Each point is reached from the start by the listed moves, each made 0, 1 or 2 times, or once backwards (-1), plus a little noise. Say if it took an odd or an even number of moves. Then give how often each move was made.

Moves:
(1): 22  0  -10  -29
(2): 11  3  -11  -1
(3): 1  -11  0  7
Start: -8  -10  4  5
Points:
-30  -2  15  28 => even (-1, 0, -1)
45  2  -28  -60 => even (2, 1, -1)
4  -34  4  -8 => even (1, -1, 2)
26  -34  -2  -39 => odd (2, -1, 2)

Moves:
(1): 6  8  -3  1  -1  0  2  -8  0  4  -1  4  -5  4
(2): 3  8  -1  6  -12  -2  4  4  2  6  -2  0  -1  5
(3): 3  -2  1  4  -1  0  -2  1  4  -1  0  1  0  -5
(4): 5  -2  0  0  2  -5  -1  -1  -9  -2  2  2  -4  -6
(5): 0  6  -3  1  4  -6  -6  -2  -10  7  -4  4  1  7
(6): -4  -9  -4  3  -6  -2  5  2  0  2  1  9  3  0
(7): -3  2  8  1  -4  -4  5  -1  1  3  1  1  -3  10
(8): -3  2  3  -3  -1  -2  0  -1  -4  2  -5  3  -3  -1
(9): -2  9  -4  -4  -5  -12  -1  -9  -1  6  2  2  -1  9
(10): 0  -7  -4  3  -2  -9  -1  -10  -16  -1  -7  -5  -2  -8
(11): 0  -2  4  -5  -1  0  -6  -1  -5  -4  -3  5  0  8
(12): 5  7  0  0  0  -7  3  -6  -6  2  -3  -2  6  0
Start: 1  -4  -1  10  -1  -7  0  2  0  -1  -4  -8  -2  0
Points:
20  26  8  16  -8  -59  4  -22  -13  11  8  -21  0  4 => even (-1, 0, 2, 2, 0, -1, 2, -1, 2, 0, -1, 2)
-5  15  -2  10  -48  -60  -1  -30  -39  16  -26  -12  2  40 => even (-1, 2, 0, -1, 0, 0, 1, 0, 2, 2, 2, 1)
19  24  -8  5  -19  -51  -6  -19  -57  7  -24  -19  -2  -2 => even (-1, 2, -1, 2, 0, -1, -1, 1, 1, 1, 1, 2)
17  27  -2  29  -36  -58  30  -33  -51  28  -26  -17  -14  6 => odd (1, 2, -1, 1, 0, 0, 2, 1, 0, 2, -1, 2)
15  40  1  23  -30  -46  0  -15  -28  41  -12  22  -35  44 => even (2, 2, 1, 2, 2, 0, 2, 1, 1, 0, 0, -1)
16  18  -19  13  -24  -26  8  -29  -26  17  -31  5  4  9 => odd (2, 1, 0, -1, 0, 1, -1, 1, 0, 1, 1, 2)
7  12  -30  25  -21  -26  1  -18  -14  27  -16  12  -17  -2 => even (2, 1, 1, 0, 1, 1, -1, 1, 1, 1, -1, -1)
-11  -17  0  20  -19  6  30  20  43  3  15  2  9  9 => even (0, 0, 0, -1, -1, 2, 1, -1, 0, -1, -1, 0)
